Rows are points. Before rounding, the points of a table are all equally far from one centre. They may lie mostly on one side of it. Write the centre, to within rounding.
In the rows, zero is written as 128.

Points (10 x 3):
[[ 87 108  67]
 [ 80 150 108]
 [126 141  67]
 [ 92 136 145]
 [ 95 152  80]
 [108 160 126]
 [124 163 106]
 [ 89 157 112]
 [ 92 159 103]
 [131 161 116]]
Centre: [115 115 107]

Points (9 x 6):
[[149 150 103 112 180  76]
 [139  79 107  99 134 119]
 [145 144  61 108 126  86]
 [151 121  99 124  88  75]
 [112  74 118 105 128 107]
 [117 148  75 142 157  91]
 [128 142 116 152 141  48]
 [118 165 105 121 113  74]
 [111 122 108 158 110  93]]
Centre: [130 117 105 115 139  81]

Points:
[[143 104 158 104 161 164 156 198  81]
 [136 110 187 146 120 143 171 159 105]
 [130  85 139 104 144 159 143 148  83]
 [130 149 161  87 195 141 139 159  80]
 [154 117 160 139 178 153 134 188 104]
 [153  89 130  94 146 153 192 177 121]
 [132 153 177 123 147 165 125 122 110]
 [174 103 173 118 137 134 149 174  76]
 [137 123 147 126 116 162 143 183  81]
 [149 102 138 125 154 142 149 167  78]
 [142  86 148 111 144 140 167 152  79]
 [141 148 137 122 142 149 143 136  84]]
Centre: [132 126 166  86 140 125 140 168 134]

Points, 15 rows:
[[131 120 131 121  92  83 146 111 166 101 204]
 [108 115 192  94 111 148 143 137 169 128 200]
 [127 107 118 120  99 115 135 145 165 108 220]
 [ 97 145 103 124  98 101 129 111 186 104 157]
 [115 115 157 104  76 127 136 144 187  92 184]
 [131 157 137 137  97 113  92 121 173 135 167]
 [ 97 107 118  91 114 147 118 143 192 122 164]
 [ 86 148 137  97  65 122 127 165 157 109 174]
 [121 150 108 113  91 114 104 109 134  84 159]
 [152 107 128 134 132  98 127 103 159 120 196]
 [112 140 123 109 141 119 155 130 176 154 215]
 [ 97 115  96  94 105 134 148 114 165 114 209]
 [109 116 129 145 115 134 107 138 187 129 197]
 [112  87 126 131 106 124  96 105 164 138 164]
 [129 135 100 101 100 121 120 176 154 138 190]]
Centre: [115 130 140 118 112 128 149 129 139 127 162]

Points (18 x 14):
[[ 97 118 123 127 107  71 132 103 180 151  94  95 123 169]
 [ 70 101 121 165  90 137 155  98 177 156 100 135 106 109]
 [ 96 143 100 120  69  77 122 131 143 170  77 114 125 150]
 [116 139 113 114 128  93 147  72 142 168 106 117 179 147]
 [ 97 110 121 105 108 125 159 102  86 150 112 104  64 159]
 [128 113  70 102  71  62 163  85 122 136 104 134 102 113]
 [130  98  83 131 132 104 165  85 123 119  92 115 102 176]
 [141 142 114 131  98 101 176  41 134 170 115 122 102 141]
 [ 98 122 132 139 103  67 138 113 165 206 136 100 110 142]
 [105 120 145  82 111 103 145 118 119 151 141 132  74 172]
 [ 80 143 114  82  96 130 157 117 148 171 118 116 110 161]
 [106 166  90  88  95 100 154 101 124 153  91 149  86 156]
 [100 135  81 142 104 143 172 120 178 141  94 138  73 141]
 [117 151 123 118  67  80 169 135 128 193 113 121 129 135]
 [112 147 156 112 123 105 175 125 107 173  75 104  89 151]
 [ 83  99 105 129 115 114 180  71 132 150  82 148 104 133]
 [113 138 110 137 123 102 148  42 129 157  82  93 133 149]
 [ 82 124 103 150 128  66 181  82 143 136 104 131 117 149]]
Centre: [128 132 117 130 122 110 130 115 133 139 120 117 107 103]
